Each row of a before or after table is a point. One or more steps were done to the points. Then noise was added and the rows were shuffled. The steps act on how far a point lies along the listed directions, d1 being the first. Write out the steps. A step turns or swaps two directions, mirrors them in a line or flattens them onto one, adds a multiple of one to another, or multiplies one. Angles are multiples of 10 degrees, from the lower direction toward the higher: turns from -170 to 170, lines from 10 to 170 but not 90. Use the fewest steps. Two steps may share a direction if one is a turn and the other turns, adds or multiplies; they go together, in the order done. Otherwise the lowest direction goes first.
(in the rows, 128 means zero)

Directions:
(1): [ 99  61 118]
(2): [177 115  74]
(3): [175 100 177]
Before, 14 rows:
[[105 111 140]
 [181  85 149]
 [ 80 107 120]
 [157 101 159]
 [181 170  98]
 [ 96 188 117]
 [ 88 155 151]
 [204 149 128]
 [ 98 106 171]
 [136 142 109]
 [171 157 194]
 [127 129 192]
 [122 103 212]
 [164 189 140]]
After, 14 rows:
[[ 99 126 119]
 [ 59 186 112]
 [137 160  71]
 [ 74  92 161]
 [226 137 199]
 [160 125 230]
 [180 150 135]
 [182  97 171]
 [192  60 186]
 [155 144 116]
 [119  71 197]
 [187 143 189]
 [ 87 136 184]
 [123 192 117]]
Steps: swap d1 and d2; multiply d3 by 1.6

Directions:
(1): [209 139 115 136 159 130  99  53]
(2): [155 109 198 183 111 115  67 164]
Before, 8 rows:
[[149  78 176 151 110 119  66 185]
 [ 51 134  61  73 161 139 215 142]
 [193 146 142 156 144 144  97  75]
 [209 162 185 194 118 119  58  87]
 [ 96 104 199 137  75 111 108 206]
 [121 117 107 115 116 121 140 136]
 [ 75 138  75 117 149 151 182 126]
 [133 137  45  72 154 163 169  56]]
After, 8 rows:
[[205 129  92 119 162 153 104  33]
 [178 127 140 183 158 138  88  97]
 [ 87 104 193 132  75 112 115 210]
 [ 67  84 126  99 102 127 139 208]
 [ 97 155  81  93 135 156 184 101]
 [ 40 179  79  85 101 141 210 136]
 [222 116 168 185 177 119  61  94]
 [151 114 126 134 119 115 113 127]]
Steps: mirror d1 and d2 in the line at 140 degrees

Directions:
(1): [150 140  89  86 153 105 109  98  87 225 176]
(2): [189  48 198 103 165 106 151 120 132 148  93]
(3): [150 202 133 109 202 118 206 159 146 112 143]
(4): [187 185 153 178 123 152 108 124  50 134  75]
(5): [ 96 114 127 205 223 107  75 126 141 133 132]
Before, 11 rows:
[[144 122 136  79 118 112 180 145 139 173 151]
 [197 133 137 112 146 138 133 114  95 153 100]
 [130 192 111 159 153 128 125 131  91 127 120]
 [144 158 106 139 159 122  98 106  77 163 136]
 [144 175 112  95 101 136 144 120  76 156 127]
 [130 210 104 156 186 133 150 149 105 148 115]
 [128 127  96  94 112 107 130  99 130 143 156]
 [100 154 170 186 100 158 140 160 150  26  71]
 [106 120 181 199 121 126 135 127 178  25  63]
 [125 181 141 128 160 148 156 138  86 115 113]
 [ 33  56 107  94  77 107 198 129 249  76 173]]
After:
[[187 194 109 105 162  93 127  74  66 220 146]
 [ 69 128  94 152 196 110 129 146 172 139 144]
 [ 90 114 113 105 143 118 157 138 176  86 148]
 [ 72 110 117 124 180 123 111 120 124 141 151]
 [112  83 160 181 110 133 106 145 138 123 100]
 [ 68  79 112 125 107 125 103 123 151 114 136]
 [ 84 130  94 124 163 104 134 129 152 130 160]
 [121  65 114 104 145 122 123 119 173 125 137]
 [190 194 162 229  76 163 113 100  22 131  43]
 [146 173  94 104 155 114  96  96  60 227 165]
 [123 120 131 147  99 126 121 116 139  80 107]]
Steps: turn d1 and d4 by -150 degrees; multiply d2 by 0.7; swap d3 and d5

Directions:
(1): [128 130 158 101 145  64 133 151 187 183 102 120 224  89 145 105 211 118]
(2): [156 114 111 160 155 103 154 157  24 175 124 113 196  80 127 174  66 161]
(3): [106 128 111 130 210 192 122 146  94  99 136 211 176 181 126 148 197 162]
(4): [ 87  10  82 146 120 181 162 118 198 140 133 138 134  69 125 159 119 150]
Before:
[[144 159 130 134 143 103 126 142  84 126 130 130 141 129 130 134 122 128]
 [147 163 144 115 147 110 123 138 101 133 129 127 155 135 128 135 146 131]
 [147 178 145 125 135 108 123 137  86 129 135 121 125 149 128 128 123 135]
 [123 112 126 121 104 117 134 116 153 127 128 113 106 121 126 123 112 112]
 [122 134 132 125 140 132 119 129 116 134 122 145 143 149 133 131 147 136]
 [136 115 117 136 100 131 128 116 140 127 130 105 101 109 120 124  85 119]
 [131 126 125 133 126 141 132 130 114 130 128 121 122 121 134 136 100 131]
 [124 109 119 131 107 133 126 108 161 130 130 122 102 123 125 124 119 123]
 [127 137 125 119 149 137 120 139 111 120 133 138 140 151 119 126 151 136]
 [136 138 147 127 119  93 124 142 115 152 122 111 153 108 139 123 131 138]]
After, 10 rows:
[[132  91 116 132 109 115 139 126 162 155 120 102 145  79 126 127 108 124]
 [117  95 124 120 113 113 141 123 169 143 123 118 139 101 128 126 131 117]
 [171 248 173 115 137  72 101 143  46 125 131 115 124 183 129 108 129 120]
 [134 161 150 123 146 106 113 147  96 138 126 137 164 140 137 121 158 144]
 [159 216 158 110 154 108 106 139  66 110 132 134 136 176 126 125 146 124]
 [159 206 148 127 149  89 110 145  54 117 130 132 135 159 129 124 129 119]
 [127 147 133 127 132 139 111 124 104 118 126 141 116 163 131 129 132 132]
 [134 119 127 133 125 132 137 132 120 141 126 116 134 110 134 136 104 131]
 [134 158 130 121 134 135 113 134  97 108 136 128 111 166 118 122 131 129]
 [115  79 113 133 107 129 137 112 185 148 126 120 125  95 128 130 128 126]]
Steps: turn d1 and d3 by 60 degrees; turn d2 and d3 by 20 degrees; multiply d4 by 2.5
